Rows are points. Each table stands for the endless flat space through its points: a line for two points, a plane for three, and so on. The two share one point or none. Which?

First (2 x 4):
[[ 1.4 -2.0  0.8 -0.4]
 [ 1.4 -2.6 -1.0 -4.6]]
Second (3 x 4):
[[ 2.6 -2.5 -1.0 -2.3]
 [ 1.1 -4.0  3.2 -2.5]
 [ 0.1 -1.8 -0.4 -2.1]]
They share: no point

First (3 x 6):
[[ 1.5  2.4 -4.0  0.3 -0.1 -2.1]
 [ 3.8  3.3 -0.8  3.5 -0.2 -1.8]
 [ 4.1  3.3  1.3  5.6 -0.8 -0.9]]
Second (3 x 6):
[[ 1.5  2.1 -4.0  0.0 -1.4 -0.6]
 [ 0.3  3.0 -1.6  1.5  0.1 -1.5]
 [ 1.2  3.0 -0.7  3.3  0.7 -2.4]]
They share: [ 1.7  2.4 -2.6  1.7 -0.5 -1.5]

First (3 x 6):
[[-1.3 -0.5 -2.1  1.4  1.6 -2.1]
 [-2.0 -0.6 -2.1  0.8  1.8 -2.0]
 [ 0.8 -2.3 -3.6 -0.4  0.7 -4.2]]
Second (3 x 6):
[[-1.1  0.2 -3.6  1.0  3.3 -1.1]
 [-1.3  1.6 -3.2  2.0  3.1 -0.9]
 [-3.2  0.2 -1.2  0.7  1.5 -2.9]]
They share: no point

First (4 x 8):
[[-2.2 -0.2  2.3 -0.3 -1.2 -2.0  0.5 -0.6]
 [ 1.5 -1.2  2.1 -4.3  0.9 -0.5 -1.8  1.7]
 [-2.2 -0.5  0.2  0.3 -3.0 -3.8  2.3  1.5]
 [-1.3 -0.3  1.5 -1.5 -2.0 -2.5  1.4  1.9]]
Second (3 x 8):
[[-0.6  0.0  0.8 -3.1  0.2 -3.5 -0.4  3.1]
 [-0.6 -0.6  0.6 -4.5  0.6 -3.5 -1.8  3.7]
 [-0.6  0.3  0.9 -1.2 -1.1 -2.9  1.4  1.7]]
They share: no point

First (4 x 9):
[[ 1.5  1.4  2.3 -1.7 -6.9  3.0  3.3  2.8 -4.1]
 [-2.5  0.2  0.5 -3.2 -4.7  1.0  3.4  0.0 -3.5]
 [-0.7  1.1  1.7 -1.9 -4.2  1.2  2.2  0.4 -3.4]
 [-5.5 -3.3  1.5 -2.2 -1.2  0.0  1.9  0.0 -2.0]]
Second (4 x 9):
[[-1.3  1.1  3.9  0.6 -2.6  1.7  2.1  0.4 -2.5]
 [ 0.3 -0.4  3.4 -2.1 -1.2 -0.6 -0.2  0.6 -2.2]
 [-0.3  0.1  2.1 -1.2 -2.4  0.0  0.0  1.0 -2.5]
 [-1.7  1.4  0.0  0.9 -4.8  1.6  0.8  1.8 -2.8]]
They share: no point

First (3 x 11):
[[ 1.7 -3.1 -1.1 -1.6  0.3  3.7 -1.6  2.2 -0.2 -1.4  0.2]
 [ 0.7  1.7 -1.3  1.8  1.7  0.1 -5.2  0.2 -1.2 -2.4  4.4]
 [ 0.8  0.0 -1.2  0.8  1.3  1.4 -3.8  0.7 -0.9 -2.3  2.8]]
Second (4 x 11):
[[ 1.8 -0.2  0.4  2.3 -0.5  1.7 -4.4 -3.1 -2.6  0.2  1.0]
 [-0.6  0.8 -1.5  1.3 -0.8  4.0 -2.1  0.7 -1.9 -2.3  1.2]
 [ 0.9  2.6 -3.3  0.1  1.3  2.8 -1.8  0.1 -1.0 -0.8  2.4]
 [ 0.6  1.3 -2.0  0.9  0.3  2.9 -2.4 -0.2 -1.5 -1.2  1.7]]
They share: no point

First (4 x 11):
[[ 2.8 -2.9  0.8  2.2 -0.4 -1.1  2.0 -0.3  2.9  2.0  0.7]
 [ 1.6 -5.9 -2.4 -0.6  3.4 -3.7  1.6 -1.1  1.5 -0.2 -0.3]
 [ 0.4 -2.9 -0.9  1.1 -0.1 -2.7  2.4 -3.7  2.2  3.1 -1.6]
 [-0.8 -0.9  0.2  2.8 -2.0 -0.9  2.8 -3.7  1.7  4.4 -2.3]]
Second (2 x 11):
[[ 1.7 -1.4  0.8  1.8  1.0  1.1  1.7 -3.1  1.9  2.3  0.3]
 [ 0.7 -2.2 -0.4  2.4  0.8  0.1  1.7 -1.7  0.7  1.7 -0.9]]
They share: no point
